Rows are points. A path goes straight from each point to the next, and from the last back to the first. The post is the endless flat space through its rows: a point in 2 columns, a line in 3, a plane in 4, and so on, so that a path can go around it. How many times does the path go around the post? Going back the other way cancels.

Post (1 x 2):
0: -0.16 +0.35
Path:
0: -0.65 +0.69
1: -0.44 +0.08
2: +0.10 -0.35
3: +0.19 +0.38
4: +0.00 +0.58
5: -0.48 +0.88
6: -0.58 +0.11
7: -0.11 +0.14
8: +0.15 +0.07
9: -0.33 -0.19
10: -0.48 +0.21
11: -0.40 +0.96
12: -0.02 +0.56
13: +0.20 +0.26
14: -0.13 -0.21
15: -0.10 +0.13
16: +0.38 +0.26
17: +0.02 +0.85
18: -0.55 +0.61
19: -0.48 +0.22
20: -0.05 -0.41
21: +0.12 +0.20
22: +0.10 +0.56
23: +0.15 +0.11
24: -0.15 -0.07
25: -0.51 +0.35
26: -0.35 +0.68
27: -0.13 +0.57
Times around: 1

Post, 5 rows:
0: -0.64 +0.06 -0.06 +0.64 -0.49 -0.24
1: -0.06 -0.54 -0.34 -0.20 +0.67 -0.49
2: -0.45 -0.06 +0.20 -0.15 -0.21 -0.36
3: +0.41 +0.28 +0.50 -0.19 +0.66 -0.46
4: +0.44 +0.66 +0.26 -0.05 +0.46 +0.17
Path (16 x 6):
0: -0.24 -0.01 +0.51 -0.88 -0.04 -0.82
1: -0.27 +0.64 +0.23 +0.31 +0.08 -0.22
2: -0.05 +0.20 -0.11 +0.45 +0.93 +0.00
3: -0.31 -0.43 +0.31 +0.11 +0.06 -0.07
4: +0.19 +0.27 +0.39 +0.00 -0.17 +0.10
5: +0.37 -0.31 -0.65 +0.37 +0.37 -0.34
6: +0.10 +0.95 +0.66 +0.29 +0.05 -0.83
7: -0.08 +0.07 +0.24 -0.50 +0.50 -0.82
8: +0.11 +0.38 -0.28 +0.34 +0.05 +0.03
9: +0.59 +0.16 -0.03 -0.14 +0.31 +0.13
10: +0.21 -0.35 -0.03 +0.43 +0.65 -0.48
11: -0.38 -0.38 +0.17 -0.20 +0.28 -0.06
12: -0.43 +0.49 +0.11 +0.22 +0.21 -0.07
13: -0.42 +0.64 -0.17 +0.19 -0.15 -0.08
14: +0.31 +0.09 -0.12 +0.04 +0.28 -0.96
15: +0.10 -0.30 +0.37 -0.90 +0.26 -0.74
Times around: 0

Post, 8 rows:
0: -0.83 +0.07 -0.13 +0.44 -0.35 +0.15 +0.19 +1.30 -0.24
1: -0.65 -0.01 -0.37 +0.30 -0.60 -0.79 +0.27 -0.05 -0.07
2: +0.27 -0.05 +0.30 -0.49 -0.69 +0.32 +0.08 -0.60 -0.64
3: -0.25 -0.32 +0.85 +0.71 -0.34 +0.34 -0.08 -0.74 -0.02
4: +0.02 -0.12 -0.99 +0.28 +0.97 -0.08 +0.05 -0.02 -0.65
5: -0.03 -0.18 -0.17 +0.11 +0.66 -0.31 +0.01 +0.19 -0.11
6: -0.49 +0.17 +0.05 +0.08 +0.15 +0.32 -0.72 +0.04 -0.47
7: -0.14 -0.41 -0.45 +0.53 -0.07 -0.08 -0.17 -0.98 +0.66
Path (15 x 9):
0: +0.29 -0.72 +0.16 -0.10 +0.01 -0.04 -0.26 +0.07 -0.18
1: -0.52 -0.38 -0.25 -0.33 +0.31 -0.62 -0.47 -0.90 -0.24
2: -0.77 +0.06 +0.43 -0.02 -0.20 +0.08 +0.12 -0.43 -0.84
3: -0.18 +0.08 -0.47 +0.66 +0.44 +0.45 +0.39 -0.21 +0.01
4: +0.46 +0.22 -0.43 +0.28 +0.03 +0.44 +0.41 +0.32 +0.24
5: -0.40 +0.16 +0.14 +0.60 -0.40 +0.24 -0.43 -0.17 -0.58
6: +0.08 +0.11 -0.25 +0.67 -0.46 -0.05 +0.21 -0.05 -0.34
7: +0.12 +0.21 -0.02 +0.84 +0.03 -0.12 +0.63 -0.15 -0.05
8: -0.44 +0.49 -0.23 -0.03 +0.27 -0.03 +0.41 -0.09 -0.11
9: -0.48 -0.28 -0.53 +0.07 +0.21 +0.14 +0.08 -0.69 -0.44
10: -0.84 -0.23 +0.66 -0.25 +0.03 +0.10 -0.51 -0.52 -0.23
11: -0.90 +0.01 +0.22 +0.13 -0.26 -0.20 +0.05 -0.20 +0.07
12: +0.08 +0.52 +0.03 -0.19 +0.09 +0.29 -0.16 -0.09 +0.26
13: +0.31 +0.32 -0.15 +0.37 -0.11 -0.12 +0.10 -0.31 +0.07
14: +0.18 -0.34 -0.78 +0.07 -0.26 +0.09 -0.24 +0.36 +0.45
Times around: 1
